Every row gives one point. Each copy is the shape, with its points in the same order, stretched, turned, moved and blurred by noise. Some copies are also mirrored. Which?

Shape, 6 rows:
[[ 67  37  35]
 [-13 -57 -44]
 [-16   3 -11]
 [  9 -76  46]
 [-12  21 -60]
 [ 63  43   5]]
Copy 1, 6 rows:
[[ 51  76  27]
 [  0 -60 -10]
 [ -7 -12 -21]
 [-23 -16  87]
 [ 20 -10 -67]
 [ 64  61   3]]
Copy 1 is: only turned
Copy 2:
[[ 23  54  58]
 [-10 -52 -39]
 [-26  10  -9]
 [-24 -61  46]
 [  3  29 -47]
 [ 38  55  31]]
Copy 2 is: only turned
Copy 3, 6 rows:
[[ 63  24  75]
 [ 51 -49 -49]
 [ 12 -17  -1]
 [ 69 -89  25]
 [  2  20 -31]
 [ 50  43  51]]
Copy 3 is: only turned

Shape (7 x 4):
[[-36  26 -57   1]
 [-25 -68  -2  45]
 [-34  75 -22 -14]
 [ 15 -43   2  25]
 [  8  27  42  44]
 [-19  49 -38 -30]
 [-23 -18  25   5]]
Copy 1, 7 rows:
[[  3 -45 -39  41]
 [-64  33 -59 -34]
 [ 19 -53  17  70]
 [-17  41 -33 -30]
 [-20  48  33  33]
 [ 33 -53  -1  39]
 [-37   3   2 -15]]
Copy 1 is: mirrored
Copy 2:
[[-21  59 -36  13]
 [ 40 -29 -62  16]
 [ -6  91  14  15]
 [ 15 -35 -23   6]
 [ 41  11  29  45]
 [-23  67   1  -6]
 [ 42   8 -13  -3]]
Copy 2 is: mirrored
Copy 3 (7 x 4):
[[-13  48 -68  -2]
 [-41 -63 -24  41]
 [ 16  95 -29   4]
 [  1 -55 -13  13]
 [ 48   2  20  58]
 [  9  70 -36 -27]
 [-19  -5  17  22]]
Copy 3 is: only turned

Shape (11 x 6):
[[ 19  33  18  27 -57  11]
 [-13  40 -29  32  -7  18]
 [ -6 -38  58  27 -55  51]
 [-12 -39 -49 -20  22 -51]
 [-27  -4 -43 -11  39 -40]
 [  5 -32  53 -26  45  32]
 [ 48 -73 -17 -17 -29 -32]
 [ 46 -74  17  23   3  15]
 [ 14 -41  43   2 -51 -37]
 [-23  12  25  30   8 -42]
 [ 45  18  42 -36  20 -25]]
Copy 1, 11 rows:
[[ -4  43 -23   8 -59  -8]
 [-12  40 -46  27  12  -5]
 [-39   3  14  -5 -70  60]
 [ 27 -56 -21  14  49 -34]
 [  6 -23 -20  29  67 -42]
 [-10   3  82   3  19  32]
 [ 61 -65  -1  -6 -23   6]
 [ 43 -37  28  27 -23  60]
 [  3 -40  23   4 -64 -23]
 [-27   5  12  57  -7 -44]
 [ 37  24  62  10 -10 -39]]
Copy 1 is: only turned
Copy 2, 11 rows:
[[ 44  25  16   7 -41 -33]
 [  9  51 -28  23 -13 -12]
 [ 70  -7  -7 -61  -5 -74]
 [-29 -59  -6 -18   1  23]
 [-31 -15  -3  -3  17  25]
 [ 60   1  17 -78  45   2]
 [ 48 -95  -1 -10 -12   2]
 [ 77 -56 -19 -13  33 -27]
 [ 27 -57  40 -31 -17 -41]
 [-18  16  38   5   5 -17]
 [ 44   1  54 -28   2  29]]
Copy 2 is: mirrored
Copy 3, 11 rows:
[[ 14  59  -5 -21 -72  31]
 [-27  42 -37  16 -31  42]
 [ 51 -16  33 -18 -93  72]
 [ -7 -61 -61   0   7 -26]
 [-42 -33 -46   9  15 -14]
 [ 16 -43  58 -16  22  48]
 [ 87 -51 -38 -16 -24 -20]
 [ 88 -44  13  28 -19  24]
 [ 44 -28  12 -35 -78 -19]
 [-39  -5  14   7 -46 -22]
 [ 13  23  34 -42  24 -17]]
Copy 3 is: only turned
Copy 4:
[[ 24  48  19  -1  -4  41]
 [-12  12 -23  17  23  21]
 [ -4  -1  88   0 -23  50]
 [  2 -46 -11  22  -9 -74]
 [-17 -23 -26  30  11 -65]
 [  1 -32  86 -20  46 -23]
 [ 57 -64  25  -1 -62 -26]
 [ 48 -61  73  23  -2   8]
 [ 39  11  55  -1 -55 -23]
 [  4  42  27  40  14 -46]
 [ 48  17  37 -40  29 -40]]
Copy 4 is: only turned

Shape, 12 rows:
[[-50  22   3  13  11 -23  50 -18]
 [ 36   0  -7 -40  29 -58  53  70]
 [ 30  17 -43  22  33 -17  27  20]
 [-39   5 -13 -50  50 -44  20  36]
 [-41  -4 -34 -30  -7  24 -14   9]
 [ -5 -56  23  33 -30 -17  -2   1]
 [-31 -37  35  30 -30   7  -7  29]
 [ 25 -35  24   4  28 -45  -4  43]
 [ 38  -5  12  -2 -16  10  28 -30]
 [ 34 -11  39 -12  12  17   3  30]
 [-48 -18 -43  16  15  -9   2  14]
 [-53  30  11   1 -31 -32 -18 -19]]
Copy 1:
[[-53  -9 -12  30  22 -32  24 -28]
 [ 29 -15 -46 -60  27 -11  95   3]
 [ 47 -21 -47   1  14   0  41 -29]
 [-12  -7 -35 -35  70 -19  17  15]
 [-23  -3 -24 -20   3  21 -41  11]
 [-28 -51  47 -21 -36 -16  15 -22]
 [-43 -40  39  -1 -38   4   4  24]
 [ 27 -35  23 -42  10 -17  46   8]
 [  0  13  17 -14 -32  10  39 -53]
 [ 19  13  26 -20 -16  32  35  13]
 [-16 -49 -24   0  28  -5 -21  -8]
 [-52   6  -6   3 -25 -68 -24   9]]
Copy 1 is: only turned
Copy 2, 12 rows:
[[-58  19  26 -10  18  10  36  34]
 [ 35  12 -22 -33  53 -12   8  93]
 [  8  36 -35  11  33  32  22  31]
 [-36 -22 -27 -45  54 -14   2  50]
 [-20 -30  -9 -31 -19  26  -4   3]
 [  8  -9  44  54 -17 -19  25  30]
 [ -9 -17  52  42 -18  -5 -19  30]
 [ 27  -9   5  26  47 -33   1  43]
 [ 41  21  41  -2   2  21  49   7]
 [ 43  -7  37   1  30  13 -12  19]
 [-44 -18 -26  16   0  16   8  26]
 [-46  28  26 -18 -24 -37  10  -8]]
Copy 2 is: only turned

Shape (13 x 9):
[[ -7  25  42  49  23   7   5   6  17]
 [ 11 -40  -7  -9  11  10  15 -18  17]
 [-23  18  51  14 -13  -2  -2  11   9]
 [ 54 -30   9  -8   5 -15  46 -11  15]
 [  2   5 -31  18   3 -20 -44  -7 -30]
 [  9  24  17  22   5   5  15   0  47]
 [-19  15 -25  32  -4 -43 -52 -26 -71]
 [ 23 -30   7  -8  40 -20   5  -3   7]
 [ 11  39  44  16  12  41   7   5   8]
 [  6  28  40   4  15  -2  -4 -30  29]
 [ 56 -45  23 -20   9 -25 -11   1  23]
 [  2  47  45  51  -5  25 -10   8  46]
 [ 31 -16 -17 -33  23 -21  25  11  15]]
Copy 1:
[[ 13   4  20  59   6   6 -22 -10   8]
 [ 11 -46  36 -23   5  19   3 -12  -2]
 [ -8   2  12  50 -16  -3   9   7  -2]
 [ 22 -29  95 -21  17 -14  13 -22 -15]
 [  5  23 -23 -19  -6 -22 -54 -28  -5]
 [  6 -14  44  24  16  -6  -1 -13  32]
 [-22  55 -29 -14 -37 -20 -68 -42 -43]
 [  1 -34  42 -13  31  -1 -30 -20 -26]
 [ 24  -2   2  63   5   1  26 -34  16]
 [-23 -22  37  35  11   7  -7 -48  12]
 [ 12 -70  52 -14  17 -33 -11 -24 -14]
 [ 19  -5  15  68  -5  -4  -9 -15  46]
 [ 13 -19  53 -41  44 -18  -8  -5  -5]]
Copy 1 is: mirrored
Copy 2:
[[ -3  24  17  31  34 -15  15  10  50]
 [-25 -43  -5 -14  29 -15   6 -26 -13]
 [ -4  15  31  20 -14 -20  23   2  24]
 [-13 -24   8 -37  56 -36  18 -51  -1]
 [ -6  16 -35 -12   6 -19 -31  10  -8]
 [ -5  -1  14   5  26   3  17 -25  58]
 [-17  64 -52  -4 -11 -36 -24  22 -28]
 [ -6  -5   5   5  47 -23 -15 -30 -23]
 [  0  18  51   0  32  12  15  29  46]
 [-42  19  32  18  19  -3   0 -19  33]
 [ -7 -41  16  -7  35 -41 -28 -52  -3]
 [ -1   8  28  22  15   2  13  14  95]
 [ 11 -17  -8 -21  34   1  -3 -61 -16]]
Copy 2 is: mirrored
Copy 3 (13 x 9):
[[ 40  38   8   3  46   8   4  -8  14]
 [ 13 -46 -23  11  12   7 -16 -15 -23]
 [ 19  13  26  -2  14  16  14  19  17]
 [ 27 -26 -29 -25 -20  -5 -25 -43 -33]
 [-27  25 -13  25  28  17 -65  20  21]
 [ 30  13 -16 -19  31  14  13 -21  21]
 [-44  56  17  44  18  26 -88  18  23]
 [  8 -25 -12  -3  14 -31 -41 -14  -8]
 [ 20  35   4 -30  45  24  14   3 -21]
 [  8  10  22 -35  38  14 -10 -28  15]
 [ 28 -43 -12 -32   3 -11 -57  -2   1]
 [ 51  44   2 -22  61  38  21   5  34]
 [-12 -29 -35 -19 -10 -34 -19 -15 -11]]
Copy 3 is: only turned
Copy 4, 13 rows:
[[  9 -19 -45  -5   9 -30 -18  28   9]
 [-17 -29  17   0  22  10 -10 -16  24]
 [ 11 -10 -35 -26 -15 -17 -21  10 -26]
 [ 32 -34  21   2  26  12  17 -19  37]
 [ -7  30  17  21  16 -16   1  25  -8]
 [ -3  -6 -33 -33  18 -13   2   4  19]
 [  1  39   4  64   0 -38   7  38 -43]
 [  5 -31  27   4  41   1 -19   7  18]
 [ 11  -2 -64 -11  22  12 -21  -5   4]
 [  3  -1 -29 -13  29 -36 -13 -16  -3]
 [ 42 -18  49  -8  20   2 -27 -16  32]
 [ 11  13 -67 -25  -1 -23 -29   7  25]
 [  6 -21  35 -25  38  18  16   0  14]]
Copy 4 is: mirrored

Shape (17 x 12):
[[ -3 -10 -52  10 -40 -13 -17 -61   2  28   2  45]
 [ -1 -29  25 -25 -53  36 -12  15   5 -35 -31  -9]
 [-33  28  -2  14 -21  -2 -41 -35  -6   8 -38 -35]
 [ 11  40  10 -19  -6  16 -23   6 -14  24 -43 -39]
 [-30  36  -7   9  44  14   9  -3  -1  48 -34  32]
 [-13  37  -6   9  44  43 -25  27 -67  44  -7 -28]
 [-17 -14 -29 -24  -4  17 -19 -24  23 -42  -7   8]
 [-18 -17  -3  14 -13 -42 -37  -5  66  -3  -1 -11]
 [-36  35  -5 -43  25 -39   6 -32 -79  10  -9 -47]
 [-13 -48  -7  -8  46   4 -17 -35 -31  -9 -21 -31]
 [ 23  29 -28 -35 -35 -13 -27 -16 -38  -8 -48  35]
 [-27   4 -17  -6  40  22   8  30 -66 -14  -3 -30]
 [-19 -56  -9 -51 -10 -26  44  12 -22 -57 -19  30]
 [ -2 -23 -17 -45  -3   5  37  10  17   7  35 -57]
 [ 11  28  23  10  16  -8   7 -19  34   8  -5  19]
 [-29  12  -5 -15  50  14 -10  17  -1  31 -35  34]
 [-37   0  29 -34  11 -13 -11  13  35  20  52  -6]]
Copy 1 (17 x 12):
[[-36 -17 -30  57 -25 -39  16  18 -36  25  44 -16]
 [ 34 -23 -58   1 -54  30 -28 -40   9 -31 -11  38]
 [-16   0  20  20 -50  11 -27 -12 -28  18 -33 -10]
 [ -1  21   0 -13 -55  17 -41 -28  14  30 -31  -7]
 [-56 -10 -27  -8  24  16   2  38  33  43 -25  -3]
 [-26  31 -17 -20 -18  65  11  -5   1  89 -13  -9]
 [-20 -13 -37  30   2  24 -20 -17  -2 -24  23   6]
 [ 24 -43  32  57  -5   1 -12  -6  13   3  -8   7]
 [-74  26  52 -39 -46   1  38 -35 -23   6   9 -35]
 [-12 -29  10 -42  -1  41  -9 -21 -34  15  16 -15]
 [-27   8 -25   4 -78  -1 -17  25   0   2  32 -11]
 [-28  19 -27 -34   3  69  39 -11   5  19   3 -18]
 [-22 -43 -47 -33  -8  15  46  -7  24 -76  37   5]
 [ -8  12 -21  11   8  -8  24 -95  26 -18  11 -19]
 [ -4   4   5  -1  22 -21 -18  16  14   8  -9  29]
 [-45 -32 -28  -5  13  44  -4  29  47  42 -11   6]
 [-20 -24  13  47   7   4  26 -51  35  22  12  43]]
Copy 1 is: only turned
Copy 2 (17 x 12):
[[-22  -1  16 -10   4   9  39 -15 -44  41 -33 -23]
 [ -2 -23  22 -57 -16   5 -22  42   8 -27 -59  19]
 [ 52  20  38 -54  21  37 -20  -2 -23  26 -24 -26]
 [ 66  52  12 -47   4  37  -6  37  -7 -10 -32  -3]
 [ 30  21 -18 -13  67   3   1  -6  -3  16  -2  17]
 [ 73  -3  -3 -35  41  58  22  41   2 -11  13  -5]
 [-24 -12  20 -28  -8  21 -41   4 -19 -11  -2   1]
 [ 36   7  12 -12 -31 -22 -36 -41 -32  21 -12   8]
 [ 23  39  22 -43  30  44   5   8  41 -10  26 -84]
 [ 19 -29  11 -32   5  29 -11 -27   0 -50  10 -53]
 [ -3  50  49 -21  20  16  21  42 -28 -17  -8 -14]
 [ 29 -26   1 -25  41  34  -5  43  24 -33  23 -38]
 [-65 -23  14 -10   6 -34 -17  32  36 -47  -3 -21]
 [  9   6 -53 -35 -44  11   0  26  35  -6 -12 -15]
 [ 21  24  -3  17  10   4 -18 -30   9  13 -32  27]
 [ 16  19 -17 -22  55  -2 -19  -9   0 -11  21  23]
 [ 11 -10 -22 -38 -31  -1 -19 -16  43  20  20  44]]
Copy 2 is: only turned

Shape (17 x 12):
[[ 24 -20 -37   1 -14 -18 -28  45 -56  59 -13   3]
 [-22  14 -51 -22 -47  56 -23 -11  20  27  18 -10]
 [-67  -8  30 -88  28 -10   0  53 -18 -28 -38 -14]
 [ 24  26  18   5 -26  22  -9   5  28  -9 -44  32]
 [-46 -10  52  52  15  16  15 -13  22  41   1  -8]
 [-12 -21 -16  -6 -14  80  11   6  22  13   6  12]
 [-16  -4 -14 -24  48 -22 -46  25 -24  38   9 -24]
 [-21 -19 -14  -6  26   1 -29 -14  35 -14 -12 -32]
 [-22   1  -3  62   7 -14  -6  41  11 -38  19 -20]
 [-37  23 -10  10  56 -37  62  55  14  24  -7 -46]
 [  5 -16  12 -28  42  12 -16 -46   8  27 -23 -65]
 [ 38  18  39 -20  31  24  17  -6 -40  62  23 -37]
 [-44  25 -32  36  69 -12  38  -8 -19  54 -12 -48]
 [  0   8  17 -33  13 -28  61   7 -10 -11  28 -37]
 [ 20  38  -8  -7  33  31   1 -34  31 -18 -43   5]
 [-20  38   3  56  17  17  45  11  -5 -36 -14  11]
 [-18 -16  -1 -47  52  10  -5 -28  -8  -6  20  12]]
Copy 1, 17 rows:
[[ 49  42  17  -6  45 -22 -38  70   3  18  30  44]
 [-32  49 -18 -41  10   8 -14  54  22  37   6 -43]
 [ 13 -26  62 -52 -16 -23  40  69 -44 -54 -48  56]
 [  7  36  24 -14 -13 -17  18 -23  63   0   0   7]
 [-48   1  43  45   3 -42  34  10 -22   5  45 -33]
 [-39  24 -21  -5  -7  13  23  54  32  30  15 -16]
 [ 45 -27  13 -18  48 -11  -8  47 -41  -7  15  16]
 [-21 -24  14 -21   6 -10  -3 -13 -16  20   2   4]
 [-36 -28  17   6  19 -39 -23  -8  -1 -28  66  14]
 [-16 -29 -17  23  56 -83  -9  17 -54 -52 -21  27]
 [  3   7 -15  -8  15   8  38 -22 -69  19  15  23]
 [ 44  35 -46  31  21  18  58  26 -26 -20  39   4]
 [-27 -13 -11  51  74 -35 -21  -7 -70 -30 -27  -9]
 [ 16  19 -54   0 -26 -41  18   6 -46 -39   2  30]
 [ 12   8 -10   5   3  16  18 -54  17 -21 -21   5]
 [-43  -2   2  41   3 -25  -8 -28   0 -72   6  -1]
 [ 22 -34  -8  -9 -23  24  27  20 -19  -6 -16   3]]
Copy 1 is: mirrored
Copy 2 (17 x 12):
[[ 52   7 -47  -9  15  23 -47  13 -41  18 -14  38]
 [ -3  52 -36 -86  -3  55 -51 -43  31 -13  26  10]
 [-82  23  47   6  30   0 -49  77  15   4  32 -26]
 [  7  17 -32 -20 -20  18  14  -3  25  50   3 -56]
 [-37  22  25  24 -76  33  24 -47   3   2  25  29]
 [-10  42 -24 -63 -53  85 -29  -2   9 -30  17  -4]
 [  1   9  13  28  48  24 -32  -6   4 -37  15  33]
 [-47  -1  15 -23  27  55   7 -36  29 -16  14  -4]
 [-56 -36 -44  11 -34  27  -6 -19  46 -16 -42  19]
 [-60  -8 -32  33  -4  -2  35  38  29 -27  57  68]
 [-21  56  49 -17  54  46  47 -42   2 -28  14   8]
 [ 37  95  14  13   3   2  33   6  -6 -52 -14  36]
 [-38   9 -25   8   5 -17  42 -26 -23 -64  66  54]
 [-27  27  31 -27 -12 -17  31  43  51 -24  -2  51]
 [-12  17 -16 -27  18  12  53 -22  20 -23  29 -62]
 [-53 -14 -51 -11 -63 -19  29   2  20 -31  -4 -24]
 [ -1   8  70 -32   7  19  -8  10  11 -62  23 -11]]
Copy 2 is: mirrored
Copy 3:
[[-18 -17 -19 -46 -16  -4 -40  72 -60   4   5  10]
 [-37  17 -25 -40 -73  69   3  19  15 -30  15   6]
 [-31  73 -33 -72  77 -20   9  -6  18  27 -35  15]
 [  9   5   2   6   3  26 -54 -28   1  -7 -19  47]
 [-42  49  -8  75  19   5   6 -30 -61  30  40 -17]
 [-21  24  -3 -13   6  76 -18  14  -2  -1  46  -7]
 [-49  12 -40  -7  -7 -18  -2  46  -7  56 -15 -18]
 [-17   1 -42   6  -3  23  21 -29  11  29 -20 -25]
 [ 27  17  13  26   1 -34  -2  -2 -13 -21  13 -46]
 [ 56  78 -35  16  11 -27  20   7 -26  70  21 -34]
 [-38  18 -30  25 -18  62  29  -8 -22  76 -50 -14]
 [-28  31  33  30 -17  45   2  64 -30  84   0   8]
 [ 13  71 -57  66  -4  13  31  37 -42  45  -3 -34]
 [ 30  34  22 -10  10  14  63   9   2  59   8  18]
 [ 19  13 -21  43   3  60 -13 -11  36  25 -43  29]
 [ 51  49  15  62  36  10  -1   3  -5 -30   5   2]
 [-53  -3 -26   9  39  37  39  24  42  53  -4  19]]
Copy 3 is: mirrored
